Every row gives one point. The points of each table are mixes of a few directions, plus a little noise. Count the directions of each table, and those that both share. Where both have some left over, give the other angles between the two spaces (their principal angles), to ten degrees, smallest first.

First:
[[ 0.00 -0.03 -0.03]
 [ 0.01  0.11  0.13]
 [ 0.03  0.47  0.58]
 [-0.03 -0.55 -0.68]]
Second (4 x 3):
[[-0.07  0.40  0.59]
 [ 0.24  0.10 -0.12]
 [-0.50 -0.54 -0.16]
 [ 0.33  0.03 -0.29]]
Directions: first 1, second 2, shared 1

First:
[[-0.12  0.25  0.01  0.11 -0.12  0.05]
 [ 0.43 -0.87  0.09 -0.25  0.20 -0.06]
 [-0.09  0.23  0.34  0.27 -0.40  0.05]
 [-0.11  0.22 -0.01  0.18 -0.21  0.23]
 [-0.15  0.24 -0.65 -0.08  0.25  0.37]
 [ 0.39 -0.77  0.27 -0.12  0.01 -0.04]
 [-0.14  0.39  0.66  0.05 -0.13 -0.79]
 [-0.19  0.31 -0.71 -0.17  0.40  0.20]]
Second:
[[ 0.22 -0.15  0.22 -0.55  0.39 -0.32]
 [-0.09 -0.41 -0.31  0.19  0.40 -1.00]
 [-0.06  0.17  0.16  0.31 -0.47  0.47]
 [ 0.00  0.16 -0.31 -0.36  0.34  0.22]
 [-0.06  0.25 -0.10  0.04 -0.16  0.50]
 [ 0.00 -0.02  0.36  0.38 -0.49  0.14]]
Directions: first 3, second 3, shared 2; angles 80

First:
[[ 0.16 -0.06  0.10 -0.23 -0.73 -0.27 -0.04  0.58 -0.06 -0.12  0.12]
 [-0.04 -0.26  0.21 -0.06 -0.33 -0.25 -0.02  0.03 -0.47 -0.17  0.03]
 [-0.27  0.17 -0.33 -0.30 -0.11  0.32 -0.64 -0.02  0.32 -0.10 -0.28]
 [ 0.04  0.01 -0.30 -0.41  0.10 -0.04  0.27 -0.32  0.11 -0.18  0.25]
 [-0.09 -0.25 -0.31  0.20  0.22  0.25 -0.08  0.07 -0.20  0.08 -0.32]
 [ 0.39 -0.21 -0.34  0.43  0.18  0.29 -0.23  0.25 -0.15  0.06 -0.04]
 [ 0.09  0.11  0.14 -0.32 -0.39 -0.25  0.09  0.11  0.11 -0.13  0.26]
 [-0.12  0.37 -0.31 -0.02  0.78  0.29  0.44 -0.43  0.67  0.26  0.01]
 [ 0.62 -0.05  0.28 -0.25 -0.19 -0.63  0.81 -0.25 -0.22 -0.29  0.96]
 [-0.43 -0.22  0.13  0.14  0.12 -0.08  0.46  0.12 -0.22  0.24 -0.42]
 [-0.37  0.38  0.72  0.83  0.34  0.37 -1.07 -0.16  0.13  0.34 -0.56]]
Second:
[[ 0.44  0.09 -0.15 -0.29 -0.15 -0.10 -0.09 -0.18  0.08 -0.30  0.55]
 [-0.63 -0.13  0.21  0.41  0.23  0.15  0.13  0.25 -0.12  0.43 -0.79]
 [-0.38 -0.08  0.12  0.24  0.13  0.09  0.07  0.14 -0.07  0.26 -0.47]
 [ 0.30  0.06 -0.10 -0.20 -0.10 -0.07 -0.07 -0.11  0.06 -0.21  0.37]
 [ 0.94  0.19 -0.31 -0.61 -0.32 -0.21 -0.18 -0.36  0.17 -0.64  1.15]
 [-0.43 -0.08  0.14  0.27  0.15  0.10  0.08  0.17 -0.08  0.28 -0.52]
 [ 0.57  0.11 -0.19 -0.36 -0.20 -0.13 -0.10 -0.22  0.11 -0.38  0.70]
 [-0.14 -0.04  0.04  0.09  0.05  0.03  0.03  0.05 -0.03  0.09 -0.17]
 [ 0.16  0.03 -0.05 -0.11 -0.05 -0.04 -0.03 -0.07  0.02 -0.11  0.20]
 [ 0.24  0.04 -0.08 -0.15 -0.07 -0.06 -0.04 -0.10  0.05 -0.16  0.29]
 [-1.06 -0.21  0.35  0.69  0.37  0.24  0.20  0.41 -0.21  0.72 -1.32]]
Directions: first 6, second 1, shared 1

First:
[[ 0.25  0.40  0.04  0.26 -0.74 -0.47 -0.08  0.48  0.22 -0.13 -0.41  0.14
  -0.07 -0.61]
 [ 0.05  0.08  0.01  0.05 -0.15 -0.10 -0.02  0.10  0.05 -0.03 -0.09  0.03
  -0.02 -0.13]
 [-0.13 -0.21 -0.02 -0.14  0.38  0.25  0.04 -0.25 -0.12  0.07  0.21 -0.07
   0.04  0.32]
 [-0.40 -0.65 -0.06 -0.43  1.22  0.77  0.13 -0.79 -0.37  0.21  0.68 -0.24
   0.13  1.01]
 [-0.07 -0.11 -0.01 -0.07  0.21  0.13  0.02 -0.13 -0.07  0.03  0.11 -0.04
   0.02  0.17]
 [ 0.03  0.05  0.01  0.04 -0.10 -0.07 -0.01  0.07  0.03 -0.02 -0.05  0.02
  -0.01 -0.08]
 [ 0.31  0.50  0.05  0.33 -0.93 -0.59 -0.10  0.61  0.29 -0.16 -0.52  0.18
  -0.10 -0.77]
 [-0.33 -0.52 -0.05 -0.34  0.98  0.62  0.10 -0.64 -0.30  0.17  0.55 -0.19
   0.10  0.81]
 [ 0.17  0.27  0.03  0.18 -0.51 -0.32 -0.05  0.33  0.15 -0.09 -0.28  0.10
  -0.05 -0.42]
 [ 0.12  0.19  0.02  0.12 -0.35 -0.23 -0.04  0.23  0.11 -0.06 -0.20  0.07
  -0.04 -0.29]]
Second:
[[ 0.21  0.17 -0.28 -0.04 -0.07 -0.10  0.45 -0.59 -0.25  0.29  0.33 -0.31
   0.28  0.15]
 [ 0.09  0.46  0.40 -0.27  0.69 -0.19 -0.28  0.43  0.06 -0.07  0.01  0.40
   0.41  0.00]
 [ 0.54 -0.36 -0.67  0.31 -0.62  0.48  0.37 -0.65 -0.28  0.48 -0.09 -0.05
  -0.17 -0.12]
 [ 0.45 -0.38 -0.10  0.22  0.17  0.58  0.17 -0.41  0.16  0.43 -0.04  0.18
   0.26  0.21]
 [-0.07  0.41  0.27 -0.45  0.27 -0.42 -0.19  0.25  0.41  0.24  0.09  0.33
   0.13 -0.15]
 [-0.20 -0.38 -0.09  0.37 -0.40  0.33  0.08 -0.06  0.47  0.33  0.01  0.32
  -0.38  0.01]
 [-0.50  0.27  0.16  0.20  0.11 -0.25  0.02  0.32 -0.44 -0.66  0.18 -0.29
  -0.03  0.15]
 [-0.26  0.19 -0.02  0.14  0.01 -0.14  0.43 -0.33  0.03  0.19  0.50 -0.14
   0.17  0.29]
 [-0.19  0.08 -0.08 -0.17 -0.44 -0.34 -0.55  0.72 -0.55 -0.84 -0.55 -0.23
  -0.61 -0.56]
 [-0.06 -0.45  0.40 -0.30  0.26  0.07 -0.49  0.32  0.38 -0.38 -0.44 -0.21
  -0.06  0.03]]
Directions: first 1, second 6, shared 0; angles 40
